Each wall is flat, endless, passes through zero and stands at right angles to its row. A trip goes straight from one point to another. List the walls that it crosses, first one first.

Walls:
(1): [-0.24  0.54]
(2): [-0.25  0.35]
(3): [-0.05  0.11]
(4): [-0.45  0.50]
(5): [ 0.20 -0.42]
Trips:
[-0.64  0.44] to [-0.47  0.23] => none
[-0.07 -0.40] to [ 0.21 -0.09] => none
[ 0.30 -0.13] to [ 0.27 -0.16] => none
[-0.11 -0.12] to [-0.32 -0.17] => 4, 2
[-0.04 -0.13] to [ 0.09 -0.12] => none
[ 0.20 -0.45] to [ 0.53 -0.30] => none
[-0.30  0.19] to [-0.09  0.38] => none

Walls:
(1): [ 0.05 -0.28 -0.04  0.17]
(2): [-0.33 -0.17  0.13 -0.41]
(3): [-0.54  0.10  0.29  0.10]
(4): [ 0.75  0.46 -0.39  0.47]
(5): [-0.12  0.13  0.36 -0.65]
(6): [ 0.25 -0.41 -0.10 -0.46]
(7): [-0.46  0.29 -0.23  0.37]
(8): [ 0.53 -0.18 -0.51  0.26]
Trips:
[-0.17  0.13  0.25  0.26] to [0.26 0.02 0.21 0.26] => 4, 1, 8, 7, 3
[-0.19 -0.27  0.16  0.34] to [-0.22  0.04 -0.01 -0.24] => 2, 5, 1, 6
[-0.03  0.57  0.03 -0.16] to [ 0.00 -0.49  0.29  0.14] => 2, 4, 7, 1, 6, 5

Walls:
(1): [-0.30  0.21 -0.02 -0.27 -0.56  0.36  0.23  0.22]
(2): [-0.11  0.07  0.22 -0.29  0.27 -0.23 -0.84  0.15]
(3): [ 0.21  0.13 -0.15 -0.67  0.02  0.15  0.14  0.30]
(4): [ 0.18  0.21 -0.28  0.60 -0.29  0.36 -0.09  0.22]
(5): [ 0.47  0.14  0.28  0.29  0.19  0.30  0.06 -0.23]
(6): [-0.59  0.58 -0.41  0.28 -0.33  0.33  0.49  0.44]
Trips:
[ 0.53  0.32 -0.17  0.07 -0.02  0.04  0.11  0.62] to [ 0.07  0.05 -0.18 -0.26 -0.17  0.15 -0.08 -0.25] => 6, 5, 4
[ 0.22 -0.03  0.24  0.32 -0.10  0.22  0.15  0.74] to [-0.13  0.19  0.07  0.02 -0.45  0.35  0.18 -0.05] => none
[-0.48 -0.11 -0.16  0.17  0.35  0.58  0.12  0.18] to [ 0.36  0.09  0.65  0.15  0.09  0.50 -0.01 -0.27] => 5, 6, 1
[ 0.30 -0.22 -0.12  0.32  0.12  0.19  0.06 -0.37] to [ 0.33  0.30 -0.20 -0.05 -0.45  0.62  0.51  0.44] => 6, 1, 3

Walls:
(1): [ 0.64  0.09  0.44 -0.24  0.16  0.08  0.07  0.00  0.23 -0.22 -0.28]
(2): [-0.15  0.55  0.45  0.24  0.49  0.21  0.29 -0.33 -0.33 -0.25  0.04]
(3): [ 0.40  0.63 -0.23 -0.24  0.59  0.02 -0.72  0.16  0.09 -0.14  0.06]
(4): [ 0.01 -0.11 -0.02  0.40  0.24  0.16  0.06  0.14 -0.72 -0.16 -0.17]
(5): [-0.17 -0.10  0.23  0.08 -0.17 -0.54 -0.05  0.52  0.06  0.18 -0.08]
(6): [-0.65 -0.47 -0.21  0.22 -0.17  0.47  0.21  0.15  0.02  0.12 -0.08]
(7): [ 0.04  0.20  0.18 -0.11 -0.01  0.00  0.52  0.47  0.04 -0.58 -0.22]
(8): [-0.16  0.01 -0.52 -0.05 -0.34  0.66  0.12  0.04  0.19 -0.02  0.13]
(9): [ 0.07  0.06  0.28  0.28 -0.23  0.62  0.09  0.03  0.15  0.60  0.41]
Trips:
[-0.15 -0.42  0.19  0.48 -0.48 -0.47  0.21  0.05  0.02  0.03  0.41] to [-0.48 -0.05 -0.30 -0.25 -0.19  0.29  0.27  0.45  0.35 -0.28 -0.20] => 7, 8, 9
[ 0.23  0.50  0.19  0.12  0.36 -0.21 -0.22 -0.13  0.49  0.06 -0.22] to [ 0.08  0.09 -0.08 -0.71  0.29  0.09  0.27  0.32 -0.21 -0.18  0.13] => 7, 5, 8, 4

Walls:
(1): [-0.35  0.33  0.12 -0.36 -0.48  0.31  0.28  0.17 -0.05  0.48 -0.34 -0.52
 -0.08  0.42]
(2): [ 0.16  0.01 -0.05  0.26 -0.49  0.39  0.15  0.13  0.41  0.06 -0.09 -0.18
 -0.09  0.12]
(3): [-0.35 -0.42  0.02  0.50  0.05  0.23  0.25 -0.24 -0.48  0.11 -0.19  0.14
  0.48  0.08]
(4): [ 0.53 -0.09  0.17  0.06  0.30 -0.41  0.84  0.08  0.06 -0.37  0.09 -0.23
 -0.21 -0.17]
(5): [ 0.33  0.09  0.13  0.16 -0.28  0.02  0.49  0.02 -0.40  0.09 -0.29  0.17
 -0.26  0.04]
(6): [-0.64 -0.42  0.18 -0.33  0.03  0.29  0.19 -0.43  0.65 -0.34 -0.01 -0.33
  0.57  0.25]
(7): [-0.28  0.08 -0.43 -0.44 -0.21  0.40 -0.21  0.24  0.56 -0.32  0.12 -0.11
  0.50 -0.46]
(8): [ 0.21 -0.34  0.65 -0.07  0.08 -0.43  0.33  0.14 -0.02 -0.31  0.48 -0.24
 -0.24  0.29]
(9): [ 0.45 -0.16  0.29  0.18 -0.19  0.28  0.08 -0.14  0.21 -0.07  0.38  0.09
 -0.34  0.02]
Trips:
[ 0.19  0.51 -0.12  0.01  0.24  0.17  0.00  0.65 -0.22 -0.09  0.59 -0.36
 -0.29  0.45] to [ 0.11 -0.20 -0.07  0.03  0.23  0.20 -0.10 -0.34  0.29  0.31 -0.24 -0.37
 -0.39 -0.27] => 8, 6
[ 0.41  0.72 -0.38  0.54  0.16 -0.19  0.28  0.70 -0.75  0.17  0.57 -0.45
 -0.12 -0.40] to [-0.36  0.42 -0.77 -0.21  0.16 -0.08 -0.67  0.08  0.01  0.00 -0.20  0.15
  0.27  0.23] => 8, 7, 4, 5, 1
[ 0.19  0.53  0.53 -0.10  0.17  0.14 -0.18 -0.08 -0.24 -0.59 -0.50 -0.37
  0.30  0.13] to [-0.17  0.03  0.24  0.01 -0.07 -0.20 -0.12 -0.05 -0.10  0.04 -0.09  0.33
 -0.18 -0.54] => 6, 1, 8, 4

Walls:
(1): [-0.11 -0.11 -0.61 -0.09 -0.66 -0.11  0.08 -0.04  0.43  0.63  0.31 -0.30
  0.09 -0.15 -0.27  0.18 -0.48 -0.11  0.41  0.48]
(2): [ 0.11  0.14  0.20  0.49 -0.35 -0.01  0.32  0.08  0.26 -0.71 -0.40  0.49
 -0.26 -0.34 -0.07  0.29 -0.18 -0.23 -0.12  0.46]
(3): [-0.31  0.18 -0.08  0.20 -0.38 -0.29 -0.07 -0.08  0.21  0.26  0.11 -0.44
 -0.32  0.34  0.60  0.26 -0.02 -0.15  0.91  0.02]
(4): [-0.19  0.11  0.60  0.08 -0.54  0.30 -0.08 -0.01 -0.05  0.35  0.18 -0.50
  0.28  0.32 -0.10  0.46 -0.25  0.15  0.06  0.13]
(5): [-0.11  0.29  0.15 -0.63 -0.09 -0.08  0.02 -0.41  0.15  0.17 -0.05 -0.03
 -0.07  0.53  0.12 -0.26  0.49 -0.02 -0.33  0.00]
(6): [-0.36  0.61 -0.31  0.14  0.04 -0.58 -0.23 -0.08  0.22  0.23 -0.31  0.15
 -0.50  0.22  0.09 -0.31  0.11 -0.38 -0.44 -0.27]
(7): [ 0.02 -0.33  0.03 -0.24 -0.01  0.26  0.14 -0.38 -0.06  0.39  0.12  0.04
  0.02  0.23  0.37  0.12  0.22 -0.16 -0.34 -0.25]
(8): [-0.12  0.09  0.18 -0.32 -0.45  0.14 -0.03  0.01  0.60  0.05  0.17  0.02
 -0.57 -0.02 -0.02 -0.11  0.45 -0.09 -0.70  0.00]
(9): [ 0.22  0.22 -0.17  0.07  0.35 -0.14  0.02  0.47  0.23  0.05  0.10 -0.29
  0.57  0.09  0.17 -0.10  0.07  0.31 -0.02 -0.01]
Trips:
[-0.07  0.13 -0.21 -0.35 -0.03 -0.14  0.09 -0.31  0.59  0.80  0.03 -0.16
  0.11 -0.08 -0.06  0.01  0.35  0.45 -0.52  0.35] to [ 0.07  0.57  0.25  0.11  0.25  0.08  0.10 -0.09 -0.29  0.13  0.19 -0.46
 -0.10 -0.10 -0.32  0.14  0.23 -0.01 -0.37 -0.46] => 1
[ 0.31 -0.67 -0.33  0.44 -0.15 -0.12 -0.13 -0.08 -0.08 -0.10  0.44  0.21
  0.26 -0.32 -0.16  0.42  0.29 -0.37  0.30  0.10] to [ 0.18 -0.55 -0.62 -0.09  0.64  0.33 -0.18  0.03 -0.32  0.16  0.35 -0.39
 -0.13  0.13 -0.22 -0.13  0.15 -0.18 -0.20  0.43] => 3, 2, 9

Walls:
(1): [-0.05 -0.04 -0.28 -0.40  0.61 -0.47  0.03 -0.40 -0.46  0.01  0.11 -0.14
 -0.56 -0.52 -0.06 -0.11  0.47  0.28 -0.34  0.76  0.29  0.00 -0.18  0.28
  0.25  0.17 -0.11  0.37  0.24 -0.51  0.21 -0.06]
(2): [-0.36  0.05 -0.23  0.21 -0.09 -0.02  0.22  0.62  0.30  0.13 -0.08  0.61
 -0.22  0.09  0.01  0.20 -0.05  0.09  0.09  0.44 -0.54 -0.44  0.01  0.00
  0.10  0.38  0.71 -0.33  0.51 -0.28 -0.26  0.07]
(3): [ 0.06  0.31 -0.12  0.28  0.40 -0.10 -0.05  0.58 -0.37 -0.02  0.28  0.23
 -0.16  0.31  0.05 -0.03  0.12 -0.53 -0.01 -0.07 -0.08  0.19 -0.07  0.43
 -0.23 -0.18 -0.12  0.38 -0.18  0.10 -0.19  0.14]
(4): [ 0.23  0.02 -0.10  0.00  0.35  0.13 -0.19 -0.17 -0.16 -0.17  0.24 -0.02
  0.00 -0.30  0.16  0.09  0.38 -0.24  0.46  0.23 -0.31  0.40 -0.25 -0.01
  0.13  0.11  0.04 -0.25  0.00  0.26  0.23 -0.37]
(5): [-0.07 -0.41 -0.46  0.16  0.00  0.09 -0.43  0.33  0.31  0.40  0.44  0.67
  0.04  0.23  0.06 -0.24 -0.01 -0.09 -0.24 -0.57  0.18 -0.33 -0.19 -0.07
  0.24 -0.14  0.40  0.42  0.06  0.17 -0.16 -0.56]
(6): [-0.22 -0.19 -0.40  0.20  0.14 -0.45 -0.03 -0.17 -0.02 -0.44  0.14 -0.13
 -0.15  0.19  0.07 -0.15  0.31 -0.24 -0.31  0.15  0.62 -0.51 -0.36 -0.04
  0.03 -0.32 -0.01  0.98  0.16  0.08 -0.62  0.15]
(7): [ 0.04 -0.14  0.70  0.30 -0.33  0.12  0.07 -0.33  0.19 -0.15 -0.13 -0.20
 -0.13  0.11  0.34  0.08  0.05 -0.66 -0.57 -0.15  0.01  0.14  0.33 -0.28
  0.59  0.28  0.11 -0.33 -0.02 -0.38  0.12 -0.23]
Trips:
[-0.27  0.47  0.26  0.08 -0.38 -0.18 -0.34 -0.30 -0.20 -0.31  0.43  0.12
  0.45 -0.03 -0.17  0.02 -0.42 -0.40  0.22  0.31 -0.35 -0.05 -0.11 -0.54
 -0.29 -0.10 -0.11 -0.03  0.74 -0.14  0.15 -0.05] to [-0.19 -0.41 -0.03  0.11 -0.14 -0.07  0.22 -0.41  0.07 -0.05  0.39 -0.09
  0.04 -0.32 -0.11 -0.54  0.34 -0.24  0.25  0.24  0.19  0.42  0.32  0.32
 -0.30 -0.31 -0.32  0.07 -0.20 -0.29 -0.30  0.24] => 6, 2, 1, 3, 7
[ 0.08  0.45 -0.02  0.72 -0.32  0.03  0.61 -0.16 -0.44 -0.14 -0.06  0.19
  0.69 -0.39  0.18 -0.17  0.04 -0.01  0.02  0.27  0.25 -0.46 -0.36  0.09
 -0.40  0.80 -0.04 -0.71 -0.58 -0.49 -0.31 -0.25] to [ 0.11 -0.24 -0.06  0.20  0.15 -0.18 -0.37  0.03 -0.21  0.05  0.07  0.34
  0.00  0.07  0.00  0.43  0.37  0.04  0.09 -0.42 -0.15 -0.26 -0.21  0.26
 -0.03 -0.02 -0.23 -0.11 -0.32 -0.36  0.50 -0.15] => 3, 1, 5, 2, 7

Walls:
(1): [-0.49  0.21 -0.28 -0.08 -0.25 -0.08 -0.34  0.18 -0.33 -0.27  0.30 -0.41
  0.12 -0.10 -0.17  0.00 -0.01 -0.24 -0.34 -0.28  0.00 -0.54 -0.12 -0.31
 -0.07  0.02  0.17  0.56  0.50  0.06  0.03 -0.52 -0.47 -0.65 -0.02 -0.09
  0.09 -0.47  0.22  0.28 -0.04 -0.11  0.13  0.43 -0.18  0.41 -0.42  0.09]
(2): [ 0.17  0.18  0.12 -0.60 -0.59  0.19  0.22 -0.03  0.06  0.18 -0.08  0.40
  0.48  0.16  0.18 -0.48 -0.20  0.01  0.09 -0.44  0.81  0.12 -0.07 -0.17
 -0.42 -0.19  0.07  0.05 -0.26 -0.55  0.30  0.40  0.00  0.08 -0.68  0.25
 -0.35  0.58  0.62  0.47 -0.28  0.30  0.12  0.25  0.17  0.22  0.15  0.37]
(3): [ 0.21 -0.13  0.41  0.10 -0.16 -0.13 -0.09 -0.19  0.20  0.18  0.35 -0.53
 -0.13 -0.13 -0.05  0.27 -0.63  0.14  0.23  0.37  0.06 -0.30 -0.33  0.47
 -0.23 -0.12 -0.19  0.17 -0.24 -0.36  0.41 -0.26  0.51  0.07  0.11 -0.62
 -0.40 -0.03  0.33 -0.57 -0.06  0.00 -0.14 -0.11 -0.65  0.23 -0.57 -0.42]
(4): [-0.63  0.34  0.16 -0.38 -0.04  0.60 -0.12  0.30 -0.72  0.18 -0.09 -0.33
  0.21  0.43  0.48  0.01 -0.17  0.18 -0.13  0.15  0.36 -0.18 -0.51 -0.29
  0.13  0.30 -0.46  0.32  0.12  0.29  0.15 -0.52 -0.52  0.15 -0.26 -0.07
 -0.15  0.01 -0.74 -0.01 -0.14  0.17 -0.31  0.06  0.09 -0.29  0.69 -0.14]
(5): [-0.01 -0.46 -0.19 -0.13  0.13 -0.18 -0.21 -0.23  0.30 -0.11  0.24 -0.15
  0.12  0.48 -0.06 -0.01  0.04 -0.21 -0.11 -0.15  0.25 -0.10  0.07  0.10
 -0.09  0.39  0.17  0.39  0.09  0.12  0.00  0.14 -0.10 -0.24  0.14 -0.33
  0.52  0.44 -0.16 -0.12  0.07  0.23  0.21  0.08  0.52  0.07  0.15 -0.33]
(6): [-0.18  0.17 -0.19 -0.37  0.56  0.32 -0.09 -0.29 -0.16  0.22 -0.39 -0.11
  0.39  0.30 -0.02 -0.07 -0.07 -0.06 -0.62  0.06 -0.03  0.11  0.00  0.08
 -0.72 -0.17  0.61 -0.32  0.34  0.11 -0.11  0.21  0.15 -0.46 -0.29 -0.12
  0.54  0.07  0.34  0.07 -0.20  0.15 -0.11  0.04  0.29 -0.53 -0.23  0.06]
(7): [ 0.07  0.45  0.28 -0.21 -0.04  0.36  0.48  0.10 -0.27  0.18  0.01  0.48
 -0.41 -0.13 -0.04 -0.32 -0.28 -0.03  0.00  0.51  0.36  0.06 -0.24 -0.05
 -0.51  0.24  0.00 -0.17  0.75  0.27 -0.07  0.58  0.16  0.44  0.40  0.12
 -0.08 -0.41  0.71  0.08 -0.04  0.38  0.14  0.57  0.27 -0.20  0.48 -0.08]
(8): [-0.47 -0.31 -0.67 -0.17 -0.42 -0.10  0.47  0.13 -0.15  0.37 -0.42 -0.07
 -0.25  0.68  0.17 -0.59 -0.52 -0.10 -0.30 -0.18 -0.40 -0.22  0.01 -0.17
 -0.26  0.08  0.32  0.12  0.64 -0.67 -0.24 -0.17 -0.61 -0.40 -0.19 -0.38
 -0.26  0.08  0.32  0.09  0.00  0.39  0.46  0.33  0.12 -0.23 -0.25 -0.13]
Trips:
[ 0.41  0.15  0.13 -0.36  0.29  0.33 -0.42  0.01  0.35 -0.03 -0.18 -0.34
  0.12  0.61  0.17 -0.01  0.21  0.10 -0.14 -0.37 -0.18  0.21 -0.13 -0.19
  0.20  0.62 -0.03  0.01 -0.03 -0.34 -0.27 -0.39 -0.15 -0.42 -0.08 -0.19
  0.14 -0.64 -0.45  0.23 -0.32  0.24  0.18  0.19 -0.06 -0.48 -0.27 -0.39] to [-0.05  0.18  0.06  0.02  0.52  0.04  0.16  0.63 -0.57  0.28 -0.24 -0.22
  0.15 -0.14  0.17 -0.12  0.26  0.21 -0.20  0.14  0.33  0.00 -0.36  0.05
  0.11  0.47  0.24  0.21 -0.11  0.15  0.21  0.11 -0.47  0.15  0.07  0.23
  0.59  0.06  0.02  0.48  0.26 -0.21 -0.13  0.62 -0.27  0.25  0.21  0.05] => 7, 8, 2, 5
[ 0.22 -0.11 -0.27  0.44 -0.02 -0.33 -0.20  0.07  0.04  0.03 -0.46  0.27
 -0.21 -0.03  0.50 -0.39  0.07  0.07 -0.02 -0.37 -0.10 -0.16 -0.51  0.31
  0.21 -0.19 -0.16  0.11  0.46  0.18 -0.53  0.02 -0.03  0.37  0.17  0.32
 -0.39 -0.59 -0.59  0.20  0.10 -0.03 -0.17  0.03  0.12 -0.35 -0.20 -0.08] to [-0.14 -0.09  0.31  0.02  0.18 -0.07  0.01 -0.55  0.18  0.30  0.24  0.00
 -0.43 -0.32  0.55  0.03  0.12  0.30 -0.58 -0.40 -0.17 -0.07 -0.67  0.06
  0.18  0.06 -0.52  0.02 -0.09  0.03  0.51 -0.13  0.15 -0.06 -0.64  0.76
 -0.46  0.02 -0.03 -0.01  0.39  0.06  0.69 -0.22  0.51  0.32  0.50 -0.10] => 8, 7, 2
[ 0.79 -0.18  0.04  0.08 -0.29  0.18 -0.33  0.35 -0.34 -0.36  0.24  0.36
 -0.34 -0.73  0.10  0.18  0.78 -0.38 -0.06 -0.05  0.20 -0.04  0.13  0.05
 -0.06 -0.40 -0.07  0.06 -0.59  0.32  0.04  0.03  0.08 -0.19 -0.27  0.11
 -0.26  0.15  0.17  0.07  0.30  0.20  0.53  0.11  0.32 -0.08 -0.59 -0.03] to [ 0.58  0.52 -0.06  0.08 -0.23 -0.20 -0.07  0.05 -0.38  0.22 -0.35  0.00
 -0.17 -0.09  0.04  0.35 -0.48  0.27 -0.06 -0.23  0.33 -0.32 -0.30 -0.21
  0.10  0.13  0.40  0.39  0.53 -0.43 -0.18  0.29  0.18 -0.04 -0.59  0.23
 -0.04  0.05  0.36 -0.48 -0.64 -0.27  0.02 -0.09  0.68  0.02  0.07  0.43] => 7, 6, 8, 4
[ 0.52 -0.49  0.88 -0.09  0.19  0.14  0.03  0.40  0.25 -0.10  0.28  0.23
 -0.30 -0.29  0.38 -0.10  0.90  0.24 -0.11 -0.38  0.40  0.45  0.08  0.55
  0.49  0.50  0.10  0.15  0.41  0.38 -0.11 -0.24  0.41  0.09 -0.60 -0.30
 -0.20  0.32  0.10 -0.26 -0.05  0.05  0.40  0.20 -0.06  0.01  0.20  0.16] to [-0.45  0.38 -0.41  0.19  0.23  0.11 -0.28  0.30 -0.24  0.15 -0.15 -0.05
  0.47 -0.21 -0.10 -0.16  0.09 -0.22 -0.40  0.07  0.30  0.20  0.44  0.20
  0.14  0.39 -0.08  0.31 -0.43  0.57  0.68  0.05  0.33 -0.22 -0.11  0.28
  0.27  0.35  0.70 -0.76 -0.53 -0.02 -0.19  0.14 -0.18  0.15 -0.27 -0.19] => 3, 7, 6, 1, 4
[ 0.10 -0.15  0.15 -0.35  0.33 -0.02  0.45 -0.54 -0.14 -0.29  0.60  0.08
 -0.20 -0.36  0.01  0.07 -0.13 -0.02  0.30  0.48  0.18  0.01  0.00 -0.37
  0.06 -0.16  0.10  0.56  0.16  0.25 -0.33 -0.31 -0.53 -0.25 -0.03 -0.14
  0.76  0.34 -0.24 -0.34 -0.26  0.42 -0.53 -0.44  0.14 -0.15 -0.11  0.18] to [ 0.12  0.40 -0.18  0.23  0.47  0.41 -0.25 -0.17 -0.32 -0.41 -0.15 -0.17
 -0.43 -0.53 -0.05 -0.11  0.21 -0.28 -0.06 -0.13 -0.35 -0.13 -0.26  0.07
 -0.08  0.39 -0.47  0.33  0.03  0.74  0.20  0.07  0.02 -0.04 -0.10  0.14
 -0.09 -0.08  0.04 -0.26 -0.05 -0.15  0.21 -0.48  0.36  0.03 -0.10  0.03] => 7, 6, 5
[-0.11  0.03  0.31  0.15 -0.23 -0.44  0.59  0.09  0.10 -0.51  0.19  0.35
 -0.16  0.52  0.31 -0.26  0.27  0.07  0.07 -0.25 -0.85 -0.11  0.02  0.11
  0.41 -0.03 -0.12 -0.40 -0.33 -0.15  0.59  0.47  0.02  0.48  0.19 -0.07
 -0.16  0.26  0.10 -0.07  0.12  0.06 -0.16 -0.20 -0.33 -0.32  0.28  0.31] to [-0.05 -0.25  0.05 -0.39 -0.02 -0.14 -0.25  0.14  0.29 -0.12  0.44 -0.38
  0.04  0.58  0.17  0.54  0.01 -0.22 -0.31  0.52 -0.23  0.12 -0.32 -0.42
  0.60  0.60  0.24 -0.25 -0.08 -0.06  0.20  0.15  0.01 -0.41  0.20  0.12
  0.66 -0.04  0.08 -0.18 -0.05  0.10  0.43  0.19 -0.37 -0.43  0.06 -0.50] => 2, 8, 5, 3, 4, 6, 1
